Rows are points. Each copy is the shape, with its points in the same order, stretched, turned, moved and blurred by noise. Say if it was mirrored as well.
In the rows, 128 means zero.

Shape:
[[ 55 165 155]
 [168 145 129]
 [119 118 113]
 [177 104 137]
 [157 172 165]
 [145 108  66]
 [143  66 156]
 [ 94 133 135]]
Copy 1:
[[ 43 127 171]
 [170 140  95]
 [135 100 121]
 [213 126 101]
 [155 170 113]
 [151  82  79]
 [206 101 141]
 [102 113 140]]
Copy 1 is: only turned
Copy 2 (8 x 3):
[[162 211  51]
 [104  92 141]
 [170 141 141]
 [107 110 192]
 [ 83 114 106]
 [185  76 159]
 [141 171 195]
 [158 172 105]]
Copy 2 is: mirrored
Copy 3, 8 rows:
[[ 82  92  39]
 [187 157 131]
 [120 103 142]
 [154 174 174]
 [186 179  81]
 [157  77 200]
 [ 89 172 181]
 [ 96 111 102]]
Copy 3 is: only turned
Copy 4:
[[ 89 192 232]
 [154 155 120]
 [119 124 145]
 [163 112 125]
 [154 191 158]
 [109  91  69]
 [152  76 173]
 [115 148 184]]
Copy 4 is: only turned

Shape, 7 rows:
[[138 163 190 144]
 [108 165  24 127]
 [139 119 171 151]
 [150 153  47  47]
 [127  86 105 113]
 [ 79 152 145 141]
 [ 78 114 139 144]]
Copy 1:
[[150 106 152  63]
 [ 88 169 153 179]
 [159 123 120  78]
 [ 27 106 103 118]
 [134 111  94 128]
 [141 103 170 127]
 [151  93 138 129]]
Copy 1 is: only turned
Copy 2, 7 rows:
[[115 186 103 100]
 [152 102  69 168]
 [135 170 131 106]
 [161  45  91  98]
 [140  93 153 114]
 [ 84 142 121 136]
 [ 90 124 149 137]]
Copy 2 is: only turned
Copy 3:
[[ 56 160 145  95]
 [180  28  25 134]
 [ 75 154 180 126]
 [240  73  60  38]
 [163 126 147 133]
 [ 77 153  78 148]
 [ 97 156 104 171]]
Copy 3 is: mirrored
Copy 4 (7 x 4):
[[179 181 133 134]
 [142  97 127  41]
 [168 151  98 164]
 [170  63 193  73]
 [137  77  86 152]
 [113 165 120 121]
 [112 132  95 150]]
Copy 4 is: only turned

Shape (12 x 8):
[[109 142 136 139  40 120 129 120]
 [129 146 120 163  70 114  83 144]
 [152 160 110 107 124 111 104 114]
 [154 110  84 141 167 167 193 118]
 [ 89 141 148  99  92 146  89  70]
 [129 150 127 127 170 136 110 145]
 [129 155 139 157 178  91 172 145]
 [139 150 115 133  77 100 101  26]
 [ 23 163 115  67 168  94 101 146]
 [118 135  69 151 191 149 140 120]
 [ 96 150 129 148 167 108 137 122]
 [152  67  84 142 168  96 113  75]]
Copy 1 (12 x 8):
[[119  66  66 135  96 165 147 103]
 [137  88  86 111 140 188  93 108]
 [169 118  96 144 152 158 113 153]
 [163 169 149 111 121 114 180  94]
 [106  89 108 160  97 177 149 206]
 [148 138 151 161 148 134 100 129]
 [190 107 153 157 126  94 111  90]
 [173  52  82 101 113 166 172 188]
 [137 154 136 219  57 134  45 199]
 [188 167 180 113 110 138 129 125]
 [169 108 167 151 109 130 104 130]
 [173 137 138  55 129  94 117 176]]
Copy 1 is: only turned
Copy 2 (12 x 8):
[[137 125 151  84 111 193 113 181]
 [110 108 116 112  73 191 111 140]
 [144 127  94 118 125 154 136 107]
 [204 175 171 186 127  94 129 111]
 [104 111 161  41 120 133 134 123]
 [128 122 126 154 107 138 162  88]
 [109 100 127 215 127 131 183 170]
 [145 127 116  64 117 100 111 173]
 [  8 148 131  95 123 157 235 111]
 [123 173 142 168  76  72 154  81]
 [ 83 118 134 159 109 118 178 152]
 [ 85 173 161 157 136  40  57  95]]
Copy 2 is: mirrored
Copy 3:
[[155 174 132  84 121  74 128 166]
 [176 202 138  95  94 147 129 156]
 [174 169 123 127 155 172 117 164]
 [ 30 156 162 166 205 140 199  94]
 [123 137  86  99 145 150 106 213]
 [113 157 122 164 142 175 123 142]
 [110 142 189 152 147  89 103 108]
 [171 165 174  50 168 145 116 213]
 [175 113  53 249 103 101 120 228]
 [ 75 162 159 191 163 175 190 149]
 [107 142 163 160 136 114 119 162]
 [126  68 148 109 144 174 161 126]]
Copy 3 is: mirrored

Shape:
[[161 120 173 170 114 111 130 155 117]
 [152  96 184 108 101 136 145  82 129]
 [123 113 138 145   7 145 156 105 143]
 [115 129 117 157 135 136  96 128 142]
 [125 125 166 155 128 133 123 162  81]
 [ 81 119 125 167 184 127 126 140 101]
 [108 153 136 137 160  98 122 161 129]
 [151  83 144  73 101 153 142 122 101]
 [199 105 158 115 101 164 198 128 122]
 [125 175 117 168 132 119  97 123  91]
 [119 139 153 163 195 161  96 155 107]
 [107 160 153 160 182 128 134 130  91]
 [182  59 139 116 109 130 163  99 103]]
Copy 1:
[[141 162  92 125 112 144 162 148 144]
 [175 170 101  70  95 152  98 170 101]
 [172 136  79 137  85 144 132 145  56]
 [123 144 127 175 100 122 123 125 148]
 [161 134 139 145 127 130 165 141 159]
 [146 168 161 195 127 110 140 109 177]
 [130 130 131 136 135  85 148  92 166]
 [191 131 119  68 103 179 104 135 121]
 [141 185  93  50 132 206 160 141  76]
 [107 115 135 202 161 100 140 142 152]
 [112 150 175 156 125 130 162 138 181]
 [122 154 161 161 162  97 158 130 158]
 [182 194  83 104 105 208  96 146 124]]
Copy 1 is: only turned
Copy 2 (13 x 9):
[[129 132 179 117 152 123  52 132 149]
 [ 98 120 171  99 174 126 113  58 116]
 [ 85  91 134 204 209 127 114  80 171]
 [134 174 138 154 127 145 139 149 123]
 [151 155 162 143 122  79  66 118 128]
 [186 172 135 146 108  94 135 146  92]
 [151 143 132 129  89 124  90 152  85]
 [ 78 122 128  95 157  65 130  75 103]
 [109  81 142  44 152 104  94  87 174]
 [189 199 110 186 103 154  77 130 134]
 [174 191 166 105  73 111 116 146 128]
 [204 171 137 130  79 123  88 117 111]
 [102 121 141  76 202  94 124  84 124]]
Copy 2 is: mirrored
Copy 3:
[[123 125 127 159 133  93 126 141  75]
 [134 142 141 114 146 148 165 127  86]
 [111  75 193 106  90 169 136 109  57]
 [123 128 106 129 117 121 124 102 135]
 [140 119 126 157 150 114 103 152 105]
 [129 123 104 108 146 102  82 126 132]
 [144 109 114 126 129  75 127 149 138]
 [142 125 125 115 142 190 140 167 118]
 [ 81 149 149 133 164 156 138 184 128]
 [146 171 133 145 109 105 116 105 161]
 [134 152  85 160 174  91 114 121 170]
 [139 166 122 130 167  91 105 120 154]
 [113 151 125  96 142 173 135 165  79]]
Copy 3 is: only turned
Copy 4 (13 x 9):
[[130 142 118 137 136 145 134 174 209]
 [119 164 123 129  61 150 129 140 169]
 [ 65 211 148 106  84 115 104 184 152]
 [125  95 144 138 138 114 118 153 147]
 [148 155 145 150 153 161 125 170 185]
 [162 104 126 146 167 146 103 166 140]
 [129  95 107 155 175 132 136 143 149]
 [128 181 158 113  70 154 158 156 140]
 [137 187 108  46  88 165 140 150 207]
 [154 129 144 154 157  96 109 122 165]
 [168  83 141 140 174 166 112 143 184]
 [171 116 112 142 170 150 100 124 171]
 [149 178 130  93  47 134 148 173 163]]
Copy 4 is: only turned
